Each row of a before or after table is a point. One or more steps were done to the points. Then noise was added and the rows were shuffled. The steps act on how far a point lies along the listed directions, d1 being the first. Write out the steps. A step turns or swaps two directions, mirrors them in a line or flattens them onto one, adds a multiple of one to another, or multiplies one. Angles are multiples of 10 degrees, from the lower direction toward the higher: turns from -170 to 170, lines from 10 to 170 but not 90. Use the fewest steps. Two steps may share a direction if one is a turn and the other turns, adds or multiplies; they go together, in the order done. Otherwise the lowest direction goes first.

Directions:
(1): [40 34]
(2): [ 34 -40]
Before, 10 rows:
[[ 36 -15]
 [ -7   2]
 [ 12  19]
 [-36  16]
 [ 10 -11]
 [ 15  12]
 [ 10  -6]
 [-26  14]
 [-18 -28]
 [ -7  -7]]
After, 10 rows:
[[-12 -33]
 [ -8  -8]
 [ 59 -41]
 [ 15  13]
 [  5  24]
 [-46  35]
 [-12   6]
 [-60  43]
 [ 21 -23]
 [ 17 -14]]
Steps: multiply d2 by 2

Directions:
(1): [-46 -31  42  -8  32 -18]
(2): [-35 -44 -35   7 -42   7]
(3): [-53  56  -8   7  -3  13]
(4): [ -3   4 -41  20  24 -60]
(5): [  0 -16 -24  31  49  45]
Before, 9 rows:
[[ 25  45  -2  11  24  12]
 [ 32  38  14 -27 -15  16]
 [ 19 -57 -19  12  23 -57]
 [  7 -58 -12 -20 -14 -60]
 [  5 -15 -26  15  33  17]
 [-13  26 -31  19  13   9]
 [ 46  29   2   1 -19  -6]
 [ 17 -39 -51  11   6 -56]
 [  6  27   2   4  15 -27]]
After, 9 rows:
[[  8 -13 -16  11  30  28]
 [ 28  37 -10 -17  -6 -10]
 [ 26 -55  16  -3  11 -13]
 [-10  28 -19  14  12  24]
 [ 12 -55  13 -31 -21 -28]
 [ 25 -37  -7  -9  -9  -2]
 [ 24  47  -4  12  28   8]
 [ 10  27  14   0  12 -12]
 [ 46  29  -3   3 -15 -12]]
Steps: flatten d2 and d4 onto the line at 170 degrees

Directions:
(1): [ -5 -34 -11 -32 -59  32  13  47  32 -10  32  -1]
(2): [-36  15 -20  32 -51  33   3 -25   1  -7 -60 -23]
Before, 10 rows:
[[ -5  -5  -1   1  10  -9   4   0   0  15   3  -1]
 [-11  -6 -12 -12 -26  16  11  22  11 -10  15   1]
 [  8  10   4  11  12 -14   0 -10   1   7   1  -5]
 [  1 -19   1 -17 -24   8   6  14   8  -9  24   6]
 [ 15  -6   0 -21  22  -7   1   3   5   5  26  15]
 [-17  11 -14   9 -29  21   0 -18   1   1 -29  -9]
 [ 17 -34   5 -37 -19   3  10  51  18  -9  60  11]
 [ 19   1  10 -16  28 -23   3  15   1   4  38  17]
 [ 19  -2   9 -19  22 -16   6  15   1   4  31   7]
 [  5  -9   3  -7  -4   8  -5  13  12  -1   6  -2]]
After (10 x 12):
[[  0  -1  -4   3 -20   4   6   4  14   2   5  -9]
 [-14  18  -8  15 -18  10   8 -17  -3  -1 -30 -15]
 [-11  -7  -6   3  -5   0   6   1   4  13  -3  -5]
 [  3   5   5   8  13  -1 -10  -8   0   2 -12  -4]
 [ 19  -6   6 -25  21 -12  -3  10   1   8  35  15]
 [-10  34   3  44  24 -17  -8 -49 -32   1 -49 -10]
 [  0  20   2   9  33 -18   0 -13 -17   0  -1   6]
 [-13  10 -14   8 -11  15   2 -24   1   1 -26  -3]
 [-22  21 -12  23 -27  13   6 -18   0  -4 -33  -9]
 [  0  12   8  14  18 -14  -5 -29 -18  -2 -11   3]]
Steps: turn d1 and d2 by -170 degrees

Directions:
(1): [  5  32  -5   7   0 -46  29  37   7  18   0 -23  22   5  -6  -8 -19  27
 -12  -1]
(2): [ 32  -8   9 -10  -5   7 -40  13   3  15  23  26  11  44 -10 -23  -4  19
 -21  10]
(3): [ 26  14  21 -19 -14   4  13  10  20 -48 -23  21  13  18   2  28  -1  16
  26 -12]
(4): [ -1   0 -24 -60  12  -4  18  13   7  20  14  22 -12   2 -11  16 -25 -32
   4  -2]
Before, 13 rows:
[[-26 -13 -25   9  17 -12 -19  -1 -14  60  29 -20 -15  -1  -6 -33 -11 -10
  -34   5]
 [  6 -20   7 -10   1  30 -26 -21  -6 -12  12  23 -15   5  -1   1  15 -19
    8   8]
 [-10 -19  -6   0   6  19  -6 -18  -5  11  10   9 -21 -11  -1 -15   4 -15
   -3   7]
 [-12  -2  -5   3   4  -3  -1 -11  -7  11   0 -14  -6  -6  -2  -3   6  -4
   -8   5]
 [  6   3  -2   6   8  -2  -1   9  -2   7   1   5   6   8  -3 -11  -7  10
   -1   4]
 [ -8   2  -7   7   0   1   8   2   2   7  -1 -12  -2   1  -6   5   0  -2
   -9   0]
 [  6  12  -8 -26   2  -8   7  13   9  10   9  10   4   8  -7   2 -11  -9
   -1  -3]
 [ -4   9  -1   1  -7 -13  11   1  -2   1 -10  -8   5 -11   6   2   2   3
    5   1]
 [ -3  -5   1  -2  -1   2   3   4  -1   1  -9  -1  -2  -7  -3  -2  -5   1
    0   2]
 [ -6 -24  -9 -22   4  26 -23 -22  -4  -1  14  23 -26  -3   2   9   5 -26
    1   8]
 [ -5 -17  -1   3   5   9 -12  -8  -9  15   7 -12 -14  -5   2 -14   6 -12
   -7   2]
 [-18 -10 -13  13   7  -8 -10  -3 -17  37  12  -9  -4  -6  -5 -32  -6  -4
  -20  19]
 [ -6  -5  -7 -10   9  -5  19   1   5   6   0   2  -3  -5  -3  10 -10  -8
    2   8]]
After:
[[  7   7  31  26 -17   8   3  -9  14 -58 -37  -3   9   8  14  19  16  29
   26 -21]
 [  3  29  -1  10   2 -36  24  26   2  10   5 -19  12  -4  -3  -4  -7  16
   -6   3]
 [-13   0   1  25  -1   6 -10 -17  -7   1   0 -13  -3 -14   5 -10  16  -6
   -2  -2]
 [  9   4  10  -6  -6   2  -4  -3   4 -12  -9   1   4  14  -2   4   6  11
    0   0]
 [ -4  -2  -4   6   9   7   9  -6  -2  -8  -8   5  -4  -8   2   3  -2  -3
   12  -1]
 [  7   7  21   6 -15   5   9  -4   6 -42 -31   7  10   5   5  10   5  17
   21   0]
 [ 15   8  15   1  -6  -7   7  12   7 -15 -12 -10   6   8   3   3   0  14
    7  -6]
 [  1  -7   3  -1  -2   4  -4   5  -1   1  -7   2  -2  -2  -5  -5  -5   5
   -3   2]
 [  2 -12   7  18   4   5  -7  -7   1   2   1   0   2   5  -1  -7   3   8
   -9  11]
 [  2  -2   4   4  -4  13  -3  -2   5  -4  -3   2  -2  12  -6   7   4   2
   -3   0]
 [ 13  14  12  15  -9 -13  17  13  11  -8  -7  -3   9   6  -1 -12  -4  28
    1   0]
 [  4  22   1  27  -7 -36   9  20   6   6   1 -21  12   4   1  -7  -3  34
  -13   7]
 [  6  -7   1 -11  -6   6 -12  -7  -2   5   1  11   0   4   3  -3   5  -6
    2   5]]
Steps: turn d1 and d2 by -170 degrees; turn d3 and d4 by 150 degrees
